Every row gives one point. Two turns around zero, p and q, are shown by what they do to some points. Where does a point land after both, in the order given? Backwards means that the second turn is done in reverse. Each puzzle has new turns, and all numbers are rounded.

Turn p:
.46	.03 -> -.18	-.42
-.35	-.33 -> -.13	.46
-.10	.31 -> .32	-.05
Turn q:
-.15	-.41 -> .43	-.05
.23	.63 -> -.67	.08
-.22	-.18 -> .23	-.17
.14	-.04 -> .01	.15
Where do these land?
q, then p backwards: -.43	-.36 -> .10	.55
q, then p: .19	-.01 -> .18	-.06
p, then q backwards: .24	.37 -> -.42	-.13

Turn p:
-.12	.30	.16	-.04 -> -.12	.14	.00	.31
-.37	.06	.21	.06 -> .03	.30	.25	.18
.11	-.39	-.68	-.22 -> -.11	-.59	.22	-.52
-.25	-.06	.21	-.28 -> -.26	.30	.17	-.05
.62	.10	.11	.48 -> .46	-.14	-.63	.09
Turn q:
.27	-.29	.03	-.56 -> -.02	.05	-.66	-.17
.28	-.22	-.08	-.09 -> .00	.28	-.24	-.07
-.24	.45	-.64	.20 -> -.50	-.05	.59	-.32
-.04	.32	.36	.27 -> .40	-.18	.33	.06
-.02	-.49	.16	-.22 -> -.03	.06	-.47	.29
-.14	-.22	.05	.56 -> .03	.25	.33	.46
-.09	.45	.11	-.16 -> .12	-.38	.13	-.26
Where do these land?
p, then q: .44	.59	.32	.30 -> -.33	.57	.54	-.11
p, then q backwards: .23	-.08	-.10	.12 -> .06	.08	.17	-.21
p, then q: -.17	.19	-.22	-.24 -> .02	-.12	.03	.39
p, then q: -.54	.19	-.23	-.48 -> .22	-.46	.10	.58
q, then p: -.30	-.02	-.05	.49 -> .32	.42	-.09	.21
p, then q backwards: .01	-.52	-.02	-.20 -> .29	.35	-.30	-.13
q, then p: .32	-.35	.30	.01 -> .11	-.46	-.23	.19

Turn p:
-.03	-.16	-.16	.13	.24	.02	.08	-.01 -> .19	-.03	.29	.02	.05	.09	.02	.02
.14	.07	.03	.02	-.08	-.48	-.03	-.15 -> .15	-.10	-.30	.21	.15	-.16	.07	.26
-.10	.03	.27	.11	.02	.17	-.32	.14 -> -.29	.06	.13	-.02	.03	-.30	.03	-.22
-.04	.09	-.14	.20	-.14	-.01	-.25	-.02 -> -.15	.08	.08	.20	.03	-.13	-.21	.11
-.04	.06	.19	-.41	.33	.03	.06	.10 -> .09	-.34	-.06	-.36	-.11	-.06	.13	-.20
.03	.06	-.18	-.56	-.03	.16	-.06	.17 -> -.25	-.35	-.10	-.34	-.20	.22	-.12	.05
.07	-.16	.14	-.09	-.20	.12	.15	-.18 -> -.05	.20	-.13	-.03	-.18	.14	.23	.04
.21	-.12	-.02	.07	-.02	-.14	.08	.29 -> -.04	-.03	-.02	-.05	.38	.14	.08	.05
.18	-.05	.08	.14	-.17	-.12	-.11	-.09 -> -.08	.16	-.09	.11	.11	-.11	.10	.19
-.56	.08	-.04	.15	-.05	.18	.22	-.10 -> .14	.10	.10	.29	-.30	.14	-.18	-.41
.14	.10	-.16	.24	.09	.07	.18	-.14 -> .27	.24	.09	-.04	.05	.04	-.15	.11
Turn q:
.07	.06	-.14	-.16	-.18	.11	.09	-.11 -> .02	-.07	.02	-.19	-.24	.04	.09	-.09
-.07	.00	.14	-.09	.17	.04	.10	-.11 -> -.03	.03	-.08	-.01	.00	.20	-.19	.04
.20	.20	-.06	-.22	.12	-.41	-.02	-.04 -> .24	.23	.04	-.30	.26	.15	.13	-.08
-.09	.06	.07	-.19	.11	.06	.00	.05 -> -.03	.19	-.01	-.02	-.08	.08	-.14	-.01
-.31	-.39	-.01	-.06	.14	.13	.08	-.13 -> .12	-.17	-.06	.09	-.15	-.05	-.45	.15
.05	-.04	.01	-.01	-.37	-.07	-.18	-.08 -> -.12	-.15	.24	-.20	.01	-.18	.11	-.01
.17	.03	-.15	-.07	.10	-.15	-.05	-.02 -> .18	.07	-.10	-.15	.11	-.03	.09	-.05
.17	-.17	.14	.75	.18	.06	.04	-.14 -> -.15	-.47	-.33	.40	.38	.00	.14	.15
.14	.16	-.03	-.10	.05	.07	-.15	.14 -> -.08	.24	-.09	-.07	-.01	-.08	.11	-.10
-.49	.19	.02	.18	.11	.07	.03	.24 -> -.03	.25	.13	.43	-.13	.05	-.02	.32
.18	-.11	.01	-.04	-.43	.10	.05	.20 -> -.12	-.15	.23	.01	-.15	-.19	.12	-.35
Where do these land?
p, then q backwards: -.08	-.18	.01	.18	.09	-.03	.14	-.04 -> -.01	.09	-.05	.04	-.03	-.19	.15	.17
q, then p backwards: .18	-.02	.08	.02	-.43	-.30	-.30	-.11 -> .21	-.18	.15	-.01	.39	.10	-.27	.27
p, then q: .04	.15	.00	.07	.13	.14	-.08	.24 -> -.03	.14	-.03	-.20	.11	.03	-.20	.13
q, then p backwards: .05	.34	-.07	-.15	.04	-.04	.42	.24 -> -.23	-.26	.06	.11	-.10	.18	.44	-.12
q, then p: .12	.02	.21	-.10	.09	.35	.03	-.01 -> -.09	-.02	.11	.23	-.29	.03	-.20	.01
p, then q: .11	-.01	-.01	-.07	.22	.01	-.05	-.01 -> .04	.05	.06	-.06	.07	.02	-.14	-.18
p, then q: -.02	-.24	.12	-.11	.08	.16	-.13	.34 -> -.01	-.06	.04	.01	-.10	.24	-.40	.12
q, then p: .20	-.05	.10	.11	-.21	.11	-.05	-.35 -> -.04	-.22	.14	.08	-.18	.27	.24	-.08
q, then p: -.20	.18	.01	.08	-.04	-.29	-.03	-.24 -> -.09	-.05	.03	-.32	.16	.07	.09	-.26
q, then p backwards: -.39	-.19	-.44	-.03	.04	-.11	.05	-.05 -> .03	.14	-.23	.03	.29	-.14	.04	-.47

Turn p:
.20	.13	.36	.06	-.14	.00	.00	.18	-.15 -> -.18	.27	-.10	.17	-.02	-.20	.15	.14	-.20
.13	-.17	-.23	-.47	.02	.05	.17	-.06	-.06 -> -.08	-.04	.19	-.32	.28	.25	.25	-.04	.07
-.19	.21	-.07	.02	-.18	.06	-.18	.00	-.09 -> -.08	.10	.02	.00	-.11	.08	-.28	.22	.04
.14	.10	-.23	-.26	-.11	-.02	-.12	.06	-.02 -> .01	.21	.17	-.26	.05	.18	-.03	.04	-.07
-.21	-.08	.16	.26	.10	-.15	.10	.12	.05 -> .10	-.21	-.29	.20	-.08	-.08	-.02	-.01	-.10
.01	-.04	-.12	.03	-.08	.22	.04	-.08	-.06 -> .01	.06	.08	.04	.03	.06	.03	.06	.25
-.02	-.09	-.04	.15	.10	.10	-.30	-.05	.06 -> .18	-.07	.17	.00	-.23	-.14	-.07	.04	.08
-.27	.03	.10	.11	.13	-.01	-.06	-.21	.23 -> -.03	-.30	.06	.16	-.11	-.05	-.24	-.14	.02
-.15	-.21	-.03	.00	.12	-.19	.16	-.09	-.08 -> .06	-.29	-.17	-.09	.18	-.04	.02	-.02	.04
.13	.22	.21	.02	-.04	.04	.03	.29	.02 -> -.14	.24	-.11	.14	-.16	.02	.12	.01	-.22
.15	-.02	-.10	.01	-.24	.06	-.08	-.08	.20 -> .14	.18	.24	.11	.11	.05	-.08	-.05	.01
.08	-.08	.01	.07	.31	-.18	.24	-.06	-.11 -> .00	-.15	-.27	-.14	.07	-.15	.16	-.22	.05
Turn q:
.20	-.01	.07	-.09	.05	-.19	.08	.03	-.07 -> -.05	.04	.02	.18	-.24	-.01	-.04	.04	-.08
-.09	.15	-.23	-.11	-.17	.09	.08	.06	.09 -> -.18	-.03	-.21	-.19	.11	-.13	-.01	-.05	-.08
.00	-.14	.28	.07	-.08	.06	.07	-.09	-.02 -> .15	-.15	.09	.02	-.09	.08	-.16	-.01	.18
-.09	.10	.01	-.14	.14	.12	.03	-.11	.01 -> -.08	-.05	-.12	-.05	-.01	.11	.16	.07	.12
-.06	.16	-.11	-.03	-.24	-.10	-.22	-.04	-.33 -> .01	.22	-.14	-.07	.14	.22	-.24	.12	-.24
.06	.10	-.06	.14	-.03	.15	.09	-.01	-.06 -> .07	-.13	-.02	-.14	-.02	.05	.05	-.07	-.15
.12	.15	-.10	.09	-.03	-.02	-.06	-.06	.14 -> -.02	.08	-.05	-.02	.00	.01	.07	-.25	-.09
-.11	.08	.23	-.01	.17	-.02	.04	.07	.17 -> .05	-.14	-.08	.23	.05	-.03	.13	-.03	.18
.06	.11	.25	.05	.43	.07	-.20	-.06	.12 -> .23	.05	-.02	.23	-.04	.16	.39	-.05	.20
-.06	-.11	-.19	-.07	-.14	.02	-.01	.27	-.06 -> -.02	.06	-.01	-.11	.10	-.27	-.10	.16	-.13
.01	-.75	.08	-.12	-.09	-.04	.02	-.12	.14 -> -.06	.11	.49	-.11	-.16	-.23	-.25	.11	.45
-.06	.17	-.22	.22	-.02	-.15	.08	.07	-.13 -> -.10	-.07	.05	.05	.17	.05	.00	-.04	-.36
Where do these land?
p, then q backwards: -.21	.06	.07	-.22	-.26	.17	-.14	-.28	.05 -> -.25	-.31	-.01	.05	-.04	-.28	.15	-.13	-.14
p, then q: .16	.08	.22	.02	.24	-.16	.16	.02	-.04 -> -.35	-.02	.11	-.02	.05	.18	-.08	.08	-.09
p, then q: .08	.09	-.13	.00	-.27	-.03	-.16	.00	-.11 -> .14	.09	-.27	.14	.01	-.03	.12	.01	-.08
p, then q backwards: -.11	.10	-.14	-.27	-.05	.18	-.18	-.37	.39 -> -.03	-.35	.05	.35	-.13	-.21	.15	-.37	-.01
q, then p: -.01	-.05	.04	.04	.19	-.11	.05	.08	-.09 -> .04	.03	-.17	.15	-.02	-.06	.09	.05	-.01
q, then p backwards: .18	-.17	.03	-.12	-.33	.12	-.10	.25	.00 -> .08	.10	-.10	.28	.02	-.23	-.30	-.07	-.14
p, then q: .08	-.09	.13	.02	.10	-.08	-.19	.13	-.19 -> -.13	.00	-.04	.13	-.08	-.13	-.18	.13	-.17
q, then p: -.13	.17	-.03	.19	.12	.14	.10	.07	.00 -> .04	-.14	-.07	-.08	.11	-.03	.25	-.05	.15
q, then p: -.04	-.08	.06	.16	.03	-.07	.06	-.07	.23 -> .00	-.17	.06	.14	.06	-.17	-.05	-.13	.01
p, then q: -.14	.06	-.17	.03	.15	-.19	.20	.10	-.08 -> -.17	.17	.03	-.30	-.03	-.06	.11	.06	-.01
p, then q: .15	-.17	-.09	.17	.08	.02	.19	.07	-.16 -> -.26	-.06	.03	-.01	-.15	-.13	.13	-.16	-.10
